Each wall is flat, endless, passes through zero and stands at right angles to its row. A trip goes straight from one point to another. Which walls does it cross, in order?

Walls:
(1): 6	-32	-58
(2): 12	-15	1
(3): 39	11	-28
(4): 26	27	-40
(5): 54	67	15
(6): -6	22	15
(7): -8	-33	-2
(8): -15	6	15
(9): -54	-20	22
(10): 34	94	40
(11): -79	32	28
Trips:
23	-11	-67 to 18	4	4 -> 5, 7, 10, 1, 6
-14	-28	-52 to -23	-23	79 -> 3, 4, 11, 8, 1, 6, 10

Walls:
(1): -77	54	-42	20	-12	-5	43	-54	-24	46	-28
(2): -7	-23	-36	-54	-17	61	-13	-38	19	-9	-30
(3): 15	5	40	-30	39	15	-52	57	11	-5	-14
(4): 5	-11	-25	36	-21	-15	-29	-33	-38	-30	-8
(5): 31	-28	-10	24	-48	7	31	14	84	-4	7
(6): 10	-20	-34	-25	-11	61	-19	-3	-66	35	16
(7): 43	-25	23	70	-72	-62	-29	-10	4	-37	3
(8): 75	-48	27	-21	-12	-6	4	-42	-61	31	34
Trips:
-57	-25	-18	-37	-16	-33	33	0	32	-25	28 to -16	-55	-25	-19	63	27	48	-70	-40	33	-37 -> 5, 6, 8, 4
26	-26	2	8	-45	-27	-3	-38	27	-31	7 to -70	21	-28	27	36	50	-51	-12	-41	39	82 -> 6, 1, 5, 7, 8, 2
5	15	-4	32	0	53	-51	-13	-16	54	29 to 35	-7	-15	3	-20	15	23	5	44	-21	34 -> 5, 1, 3, 7, 4, 6
-11	36	-6	-27	37	-79	-5	41	-27	-46	17 to -9	11	-16	-25	-32	-48	5	-31	16	-76	23 -> 3, 5, 2
-3	-33	72	21	13	59	-58	27	-27	-44	17 to 0	-30	-44	43	-18	-48	39	6	-33	-34	21 -> 3, 5, 6, 1
-52	-3	-24	47	2	-3	7	2	26	-74	2 to -49	-74	-25	4	-36	-23	4	-24	-8	3	-30 -> 2, 6, 8

Walls:
(1): 36	34	-41	-18	37	21	61	-48	11	44	-58	-28	-8	-16	-52	-9	41	31	49	-7	-9	-88	57	-82
(2): 56	17	-36	-33	-19	-20	-6	53	13	0	-35	19	22	-64	-1	0	-19	7	46	-3	-26	6	30	37
(3): 43	-9	23	-56	21	-26	26	6	24	-11	7	3	35	48	8	-79	45	-5	-88	-23	-27	-38	-13	23
(4): 12	-16	54	-49	-20	21	-63	39	2	-19	27	37	48	-23	28	13	-30	-16	-21	-52	14	-25	-40	-22
(5): 37	44	23	-38	-55	38	-77	8	44	-49	9	-1	7	17	9	73	2	-10	16	24	44	25	36	-8
(6): 8	11	-11	-9	49	-35	27	1	6	17	-4	-15	-58	-37	6	-30	-34	53	32	-8	10	-5	36	-14
(7): -13	-33	-1	-11	-8	62	-3	6	56	6	-40	32	22	-20	-7	-25	-19	58	23	-10	37	33	0	15
Trips:
-11	4	-1	2	-17	-27	-30	28	-33	-85	-28	6	9	-21	7	44	31	52	49	-15	19	23	18	25 to -19	31	27	33	-36	-71	33	69	-37	4	-41	10	13	-5	10	38	44	-37	-54	5	-6	18	17	-2 -> 6, 7, 4, 3, 5
-61	-33	-25	35	77	7	13	64	34	-8	21	-9	32	-35	-13	32	-18	-15	32	-23	-61	59	-26	35 to 2	-10	-33	-41	4	82	25	9	-11	-8	15	-8	-18	-67	-53	22	20	-2	22	-12	20	40	57	-24 -> 1, 5
